Every row gives one point. The points of each table are mixes of a few directions, plus a little noise. Count the directions of each table, and those that both share. Where both have some left over, give the other angles between the two spaces (their principal angles), to ten degrees, smallest first.
In the rows, zero is written as 128.

First (7 x 2):
[[155 161]
 [125 126]
 [183 194]
 [109 107]
 [106 101]
 [105 102]
 [109 106]]
Second, 7 rows:
[[176 127]
 [147 128]
 [ 80 128]
 [ 97 129]
 [150 127]
 [180 128]
 [ 66 129]]
Directions: first 1, second 1, shared 0; angles 50

First:
[[122 162 152 107]
 [117 190 172  89]
 [143  44  68 180]
 [131 112 116 139]
 [127 138 135 122]
 [132 104 111 143]
 [132 103 110 144]
 [120 172 159 101]]
Second, 6 rows:
[[134 142 108 123]
 [135 135 104 128]
 [117 100 165 138]
 [116  97 169 138]
 [110 130 191 118]
 [155 165  31 120]]
Directions: first 1, second 2, shared 1

First (8 x 8):
[[140 157 140  95 149  71 115 126]
 [130 137 127 123  94 134 123 130]
 [158 124 135 128 145 108 126 128]
 [131  82 118 172 154 173 148 128]
 [163 110 125 148  61 172 129 131]
 [141 166 145  85 165  50 113 127]
 [ 96 167 132  94 119  98 115 128]
 [ 65  82 102 182 137 220 154 127]]
Second:
[[ 88  95 116 143  48  97 159  95]
 [ 70  95 124 122 148 180 119 126]
 [136 124 133 118 127 118 121 126]
 [166 151 126 142  94  81 147 122]
 [123 178 111 174 183 194 139 161]
 [147 132 145  97 199 159  90 150]
 [156 125 136 113 103  84 127 117]
 [185 125 152  87 125  71 105 123]
 [ 82 125 110 158 123 167 147 128]]
Directions: first 3, second 3, shared 1; angles 60, 80

First (10 x 11):
[[ 96 183 143 187 141 128 118 169 100 141 180]
 [143 109 136 136 132 123 114 124 119 129 156]
 [191  29 126  71 122 118 116  70 144 114 115]
 [ 95 183 112 118 127 131 170 127 137 115  56]
 [124 163 150 180 159 102 138 118  78 112 161]
 [105 147 114 116 112 147 130 154 154 142 107]
 [169  96 158 160 159  93 116  88  77 107 185]
 [111 121 101  83  94 161 126 154 182 149  84]
 [ 99 163 108 106 116 141 156 136 152 126  64]
 [148  85 133 124 119 136  94 138 137 145 171]]
Second, 11 rows:
[[200  58 143  95 139  65 136 137 122 125 151]
 [109 150 141 154 123 128 129 204 147 177 164]
 [143 139 134 125 141  87 156 146 115 120 119]
 [129  94 144 156 131 167  97  69 121 134 160]
 [ 91 127  91 103  90 205  80 111 163 128 110]
 [126  86 123 123 106 179  79 113 153 148 158]
 [143 121 150 152 151 107 143  98 102 120 139]
 [ 99 186 124 138 127 113 155 191 134 142 114]
 [ 72 179 126 166 120 175 120 137 136 147 130]
 [145 117 124 115 139 117 138  72 106  89 101]
 [152 150 108  82 140  65 177 130 109  77  63]]
Directions: first 3, second 4, shared 2; angles 30

First (11 x 14):
[[ 76  96 162 182  97 138 110 119 105 148 130 156  96 137]
 [145 157 122 141 126 146 112 114 110 143 119  93 102 135]
 [138 128 119 106 140 118 140 135 143 116 131 131 149 121]
 [195 197  87 118 146 151 112 112 113 141 112  44 105 130]
 [133 143 128 144 123 142 115 117 113 141 123 109 107 135]
 [109 121 142 151 112 137 117 122 114 140 126 133 109 135]
 [ 77  96 164 176  96 139 111 120 108 146 128 156  97 137]
 [176 180 102 127 138 148 112 111 113 141 115  65 105 131]
 [100  70 136  80 143  79 175 163 180  87 150 205 202 111]
 [166 147 101  83 154 114 148 139 154 107 129 114 161 119]
 [ 89  72 144 104 131  92 159 154 160 101 146 199 177 116]]
Second:
[[ 83  76 133 173 100 117 101 140 126 134 126 154 123 153]
 [171 173 129  84 172 132 126 118 121 124 116 166 141 124]
 [122 121 132 137 131 127 108 128 120 133 120 158 126 142]
 [154 143 119  69 149 114 182 138 161  99 145 112 167  93]
 [ 95  97 133 173 102 129 101 130 117 141 124 133 110 149]
 [139 147 128 128 130 138 127 120 120 134 126 110 116 125]
 [222 249 118  59 164 168 185  92 121 127 135  16 109  71]
 [ 90  74 130 146 114 106 118 148 141 121 131 170 147 144]
 [120 123 130 141 121 131 119 127 123 133 126 126 119 134]
 [ 84  78 130 171  97 119 112 139 129 133 131 134 121 145]]
Directions: first 2, second 3, shared 1; angles 30

First:
[[135 130 133 113 112 141 120  87 133 103 127 133 124 112 119 134 129 124
  135 138 164 102 123 143]
 [124  90 122 114  75  27 105 157  90 160 171  72  86 112 125 150 158 131
  137 121  96 141 103 102]
 [135 152 143 129  83 117 124 113 117 154 100 128 132 109 105 144 170 134
  136 100 136 141 108 101]
 [130 187 105 106 217 236 116  41 147 112  73 149 134 124  91  74 168 158
  123  35 173 100 170 176]
 [125 158 159 162 143 153 138 135 139 112 113 124 162 154 139 136 123 124
   87 163 114 125 114 109]
 [131  89 116 126 142 109 125 162 139 106 176 117 113 147 162 128  73 108
  132 173 115 117 147 146]
 [ 69  91 114 100 138 137 175  71  87 116 106 183 145  77  88 112 162 171
  127 139 165 130  72 148]
 [101  78 108 117 144  78 132 152 103 130 169 105 106 126 135 120 123 139
  121 144 101 132 116 136]
 [184 142 123 149 144 156 104 187 189 118 153 122 121 181 183 129  41  76
  149 145 111 121 205 141]
 [147 162 153 163  83 125 141 173 137 171  91 147 156 140 134 151 133 116
  135 122 104 171 122  77]]
Second (8 x 24):
[[149 127 118 135 128 148 154 127 133 151 134 102 135 119 101 111 125 122
  135 128 136 117 148 123]
 [100 127 139 118 126 105  95 129 122 102 121 162 119 139 161 150 133 135
  117 130 119 145 101 135]
 [ 89 128 144 114 128  95  84 128 121  92 119 173 116 143 173 159 136 138
  114 131 115 151  94 137]
 [207 126  95 158 130 193 217 127 143 201 148  34 151  98  34  64 113 107
  157 123 154  84 199 110]
 [126 127 128 127 126 126 126 127 128 127 127 129 126 128 130 129 128 128
  127 128 127 131 127 129]
 [ 56 128 159 100 128  67  45 128 114  59 107 214 106 156 215 185 141 147
  101 133 104 169  63 143]
 [103 129 138 118 127 109  99 126 124 105 122 155 120 137 156 148 132 135
  120 130 120 141 107 133]
 [192 127 102 153 129 181 200 128 141 187 146  52 146 103  51  76 117 111
  152 124 149  92 186 114]]
Directions: first 6, second 1, shared 0; angles 70

First (11 x 32):
[[166  97 133 121 179 104 114 131 135 132 161 121 148 137 114  99 109 152
   72 149 149 125 143  89 102 106 169  92 133 113 122 127]
 [114 173  94 151 122 188 108  89  55 108 105 163 149 132 159 142 152 103
  126  50  83  99 124 133 160  66  95 139  97 137 107 112]
 [ 31 170 129 188  98 177 154 131 168 131 107 114  92 133 192 159 154  70
  176  63  88 175 148 152 146 130  96 139 120 114 138 125]
 [153 137 147  97  94 116 148 138 146 161 137 162  95  90 106 135  98  95
  126 185 133 120 128 166 142 161 117 137 145 124 179 126]
 [ 97 143 136 158  96 143 174 169 151 123  89  95 105 110 109 130 112 109
  174 159 143 120 141 142 134 196 121 149 143 151 127 119]
 [161 137 104 119 158 131  93 116 113 101 125 119 142 129 125 108 116 146
   88 140 133  86 127 102 145  97 142 100 103 144 130 151]
 [193  67 147  85 163  80 116 116  79 143 165 151 179 148  86 106 130 184
   92 140 154 132 114 102  77 107 158 131 148 116  86 100]
 [ 77 124 147 142 110 118 146 147 208 144 134 103  90 133 154 145 138 111
  161 132 127 183 135 142 120 161 126 126 139 108 153 145]
 [182  91 106  95 185 106  65  89  66 100 154 135 194 165 122 105 149 203
   79  96 135 112 102  77 105  59 154 106 109 133  76 136]
 [ 66 173 133 183  79 182 182 148 133 141  92 135  94 103 149 152 124  55
  173 103 100 130 157 169 152 159  92 157 135 131 145 100]
 [169  95 133  67 120  68 104 132 154 122 138 112 122 128  96 122 127 182
  138 195 164 131  93 132 123 163 137 128 139 138 142 169]]
Second:
[[118 101 160  94 117  95 101 137 145 135 119 127 123 145 136 149 128 134
  134 134 124 147 103 144 122 118 129 121 134 116 138 159]
 [ 99  87 179 104 131  82  95 149 178 153 127 115 115 155 157 150 130 125
  132 119 120 178 114 153 108 101 149 115 135  96 146 156]
 [ 96 170  89 212 122 185 167 157 117 111  80  87 133 108 137 114 150 120
  180  92 133 112 158 143 139 153 120 174 108 164  91  82]
 [ 82  95 182 130 108 105 138 146 150 169 127 136 119 148 150 157 143 108
  158  96 113 191 127 165  97 121 129 149 150  92 124 109]
 [146 170  68 143 144 146  88 148 131  59  67  61 132 114 126 102 121 166
  139 156 146  54 114 116 179 132 135 115  80 192 127 183]
 [203 127 114  81 158 125 140  66 100 143 223 200 136 117  93 103  98 126
   34 168 133 108 141  65 121 116 132  77 146  98 155 117]
 [ 91 146 118 197 128 164 162 152 132 134 105 104 128 120 145 122 147 111
  167  88 128 142 160 146 121 139 127 164 119 135 103  79]
 [189 131 116  62 116 124 135  73  70 124 177 194 137 117  81 126 109 137
   81 171 130  91 106  88 139 140 104 106 150 126 138 138]]
Directions: first 6, second 4, shared 2; angles 30, 40

First, 11 rows:
[[ 89 153 108 150 181 161 126 108 117 147 152  87  59 112 147 109 124 145
   89 105 143 164 151 142 141 101 178 143 101 171 122 108]
 [ 77 161 101 156 197 172 125 102 114 153 160  74  38 108 153 103 123 150
   77  98 148 175 157 147 145  93 193 148  93 184 121 101]
 [150 113 139 116  98 109 129 139 135 117 114 151 168 137 117 139 130 118
  150 141 119 107 115 120 120 143  99 119 144 103 131 139]
 [ 90 153 109 149 179 160 126 109 117 146 152  88  61 113 147 109 124 144
   90 106 143 163 150 142 141 102 176 143 102 170 123 108]
 [197  83 163  89  35  69 131 163 148  95  85 199 249 155  94 161 135  98
  196 168 101  65  88 102 105 175  41 102 175  53 138 163]
 [145 117 136 119 106 114 129 136 133 120 118 145 157 135 120 136 130 121
  144 137 122 113 119 122 122 139 108 122 140 110 130 136]
 [124 130 126 130 133 131 128 126 127 130 130 124 122 127 130 126 128 129
  124 126 130 131 130 129 129 126 133 129 126 132 128 126]
 [ 97 148 112 145 170 154 126 112 119 143 147  96  74 116 143 113 125 141
   97 110 140 157 145 140 139 107 167 140 107 162 124 112]
 [189  89 159  94  46  77 131 159 145  99  90 191 234 152  99 158 134 102
  188 163 105  72  93 105 107 170  52 104 170  61 137 159]
 [ 98 147 113 145 168 153 127 113 119 142 147  97  76 117 143 114 125 141
   99 111 140 155 145 139 138 108 166 140 107 161 124 113]
 [152 112 140 114  95 107 129 140 135 116 113 153 171 137 116 140 130 118
  152 142 118 106 114 119 119 145  97 118 145 101 132 141]]
Second, 9 rows:
[[167 102 148 107  76  95 130 148 139 109 103 168 197 144 109 147 132 111
  166 150 113  93 105 114 114 154  79 113 155  85 134 148]
 [175  97 152 102  64  88 130 151 141 106  99 177 211 145 105 151 132 108
  174 155 110  85 102 111 112 160  69 110 160  77 134 153]
 [163 104 147 108  80  97 129 146 138 111 106 165 191 141 110 145 132 113
  164 148 114  95 108 114 116 153  83 114 152  88 133 146]
 [162 105 146 109  81  99 129 146 138 111 106 164 189 142 110 145 132 113
  161 148 115  96 108 116 116 152  84 114 152  89 133 146]
 [ 80 159 103 156 194 169 125 104 114 151 158  78  43 109 152 105 124 149
   79 100 147 172 156 147 145  95 189 147  95 182 121 103]
 [ 83 157 106 152 189 165 125 106 115 149 155  82  50 111 150 106 123 147
   84 102 146 169 154 144 143  98 184 146  97 177 122 106]
 [129 128 129 128 127 128 127 128 128 128 127 129 129 129 127 129 129 128
  129 129 128 127 128 128 128 128 127 128 128 127 128 129]
 [ 69 166  98 162 209 179 125  98 111 157 165  66  24 105 157  99 122 153
   69  93 151 183 162 150 148  88 202 151  87 194 120  98]
 [124 130 126 130 134 131 128 126 127 130 130 124 121 127 131 126 127 131
  124 125 130 132 130 130 129 125 133 129 126 132 127 126]]
Directions: first 1, second 1, shared 1
